Rows are points. The ring and each string are closed loops that go straight from each point to the next, and from the last back to the first. Before rounding, they use only three directions, however many columns there are. How many times does the string pass through the ring? Passing back the other way cancels.
In the rows, 128 means zero.

Ring (9 x 3)
[[139  80 123]
 [140 105  97]
 [140 151  95]
 [142 174 117]
 [131 179 153]
 [113 164 174]
 [ 98 134 184]
 [109  90 174]
 [130  75 149]]
String (19 x 3)
[[133 157  54]
 [165 161 104]
 [151 149 130]
 [124 136 134]
 [105 164 114]
 [135 203 109]
 [157 198 114]
 [167 163 129]
 [143 135 139]
 [144 136 130]
 [168 136 110]
 [159 121  70]
 [125 101  51]
 [156  95  85]
 [166 105 118]
 [147 114 124]
 [138 118 120]
 [166 120 119]
 [151 131  76]]
Times through: 1
String (27 x 3)
[[119 120 154]
 [ 91 119 162]
 [ 55 124 181]
 [ 57 140 202]
 [121 149 206]
 [140 144 181]
 [127 135 152]
 [140 145 169]
 [137 169 195]
 [147 158 186]
 [148 136 162]
 [106 134 144]
 [101 138 155]
 [133 134 171]
 [143 129 196]
 [123 118 203]
 [137 115 181]
 [114 115 158]
 [ 89 105 155]
 [ 75  72 174]
 [ 74  68 168]
 [ 87  97 147]
 [ 90 101 145]
 [ 77  77 158]
 [ 90 101 150]
 [113 117 147]
 [151 114 170]]
Times through: 1

Ring (7 x 4)
[[105 138  75 114]
 [130 107 108 101]
 [154  82 166  92]
 [148  79 182 104]
 [132  89 168 118]
 [104 126 121 131]
 [ 91 157  75 128]]
String (23 x 4)
[[150 114 163  89]
 [134 118 144 103]
 [137  82 155 110]
 [147  43 190 115]
 [146  53 200 118]
 [133 103 178 116]
 [122 131 143 114]
 [120 108 129 118]
 [107 100 125 135]
 [ 95 109 108 142]
 [103 115 105 131]
 [107 150 103 117]
 [ 98 178  83 117]
 [ 83 183  49 125]
 [ 81 140  36 133]
 [100 103  69 127]
 [104 115  58 117]
 [118 137  78 100]
 [127 145 111  97]
 [128 107 123 107]
 [138  66 134 107]
 [159  53 160  91]
 [163  81 174  84]]
Times through: 2

Ring (7 x 6)
[[120 102 101 102 179 148]
 [138  84  72 131 197 160]
 [144 102  87 150 166 149]
 [135 131 123 142 121 129]
 [118 157 161 112  77 110]
 [101 164 180  80  71 104]
 [ 99 146 160  75 113 117]]
String (24 x 6)
[[142  96  79 150 192 155]
 [150  96  73 167 195 156]
 [135 120 109 144 155 138]
 [129 116 112 121 139 138]
 [137 112 105 132 134 139]
 [127 129 126 123 125 130]
 [126 151 147 134 107 117]
 [124 164 164 129  70 106]
 [120 148 156 103  62 112]
 [117 141 145 106 104 120]
 [113 154 159 106  99 113]
 [ 90 195 217  71  30  84]
 [ 93 168 191  61  53  99]
 [113 128 137  88 112 126]
 [113 135 141  98 120 124]
 [ 97 163 175  88 113 109]
 [ 90 142 161  57 127 119]
 [105 112 123  70 151 138]
 [119 113 116  98 144 138]
 [117 131 130 114 150 131]
 [125  86  79 112 214 160]
 [137  58  48 117 226 175]
 [134  84  77 118 182 158]
 [129 113 106 127 163 142]]
Times through: 4

Ring (8 x 9)
[[113 152 158 194 151 180 111 130 116]
 [123 168 136 161 126 158 114 104 115]
 [147 156 110  95 124 110 131 104 136]
 [157 133  99  63 134  81 143 121 151]
 [140 103  81  66 121  62 137 137 136]
 [119 100  87 103 112  81 124 139 116]
 [107 104 115 152 129 120 115 149 110]
 [107 125 158 197 162 172 113 153 118]]
String (26 x 9)
[[ 92 101 131 189 137 145 107 159 101]
 [ 89 120  94 163  85 119  99 120  80]
 [121 121 118 136 134 121 122 137 122]
 [134 102 146 137 183 130 136 173 150]
 [110  83 145 170 175 138 123 186 130]
 [ 84 111 114 188 107 138  98 138  84]
 [ 95 129 114 176 105 139 102 124  90]
 [117 131 121 148 127 131 117 129 115]
 [133 115 177 172 207 168 133 178 155]
 [129 129 154 159 171 154 127 151 138]
 [125 151 176 191 178 188 120 142 135]
 [113 187 147 191 118 184 103  91 102]
 [112 193 111 160  77 152 100  65  87]
 [126 150 115 131 117 127 119 109 117]
 [148 137 143 121 170 133 137 141 153]
 [153 155 136 111 156 131 137 121 150]
 [138 184 105 110  96 123 120  74 116]
 [122 178  94 124  76 121 109  72  98]
 [122 155 108 132 105 125 115 101 110]
 [142 139 151 138 173 146 134 143 149]
 [132 159 166 172 169 177 123 131 137]
 [100 183 163 226 128 208  96 102  94]
 [ 97 159 129 193 105 165  97 105  87]
 [111 140 112 150 108 130 111 114 103]
 [132 113 158 154 188 148 133 169 149]
 [116  97 171 189 199 166 125 189 140]]
Times through: 5
String (27 x 9)
[[ 97 169 130 196 100 171  96  96  85]
 [118 151 126 156 122 144 113 114 111]
 [110 179 113 162  86 150 102  79  90]
 [111 198  90 143  52 134  97  49  78]
 [125 160  98 120  93 115 115  91 107]
 [139 129 127 118 151 120 132 138 141]
 [178 125 134  61 190  97 161 152 186]
 [180 126 101  27 157  63 160 133 177]
 [154 136  65  35  95  50 140 100 136]
 [137 133  87  84 107  84 129 112 125]
 [142 124 114 100 144 103 135 136 141]
 [169 112 118  58 175  82 156 154 175]
 [181 119 103  25 165  61 163 141 182]
 [157 146  81  49 108  69 140 100 141]
 [129 150  90 103  93 100 120  96 112]
 [130 134 117 123 131 119 125 126 127]
 [124 153 106 127 105 121 117 102 111]
 [130 135 124 131 139 127 125 130 129]
 [134 148 160 161 170 164 126 137 140]
 [115 165 172 207 158 198 110 125 118]
 [ 99 165 176 236 151 214  99 125 103]
 [ 98 152 184 243 165 216 101 141 107]
 [ 98 149 125 185 107 156 100 111  91]
 [119 131 141 163 149 149 119 140 123]
 [133 120 161 158 187 155 131 164 148]
 [120 129 193 211 205 200 122 171 141]
 [ 98 158 166 227 144 201 100 126 101]]
Times through: 4
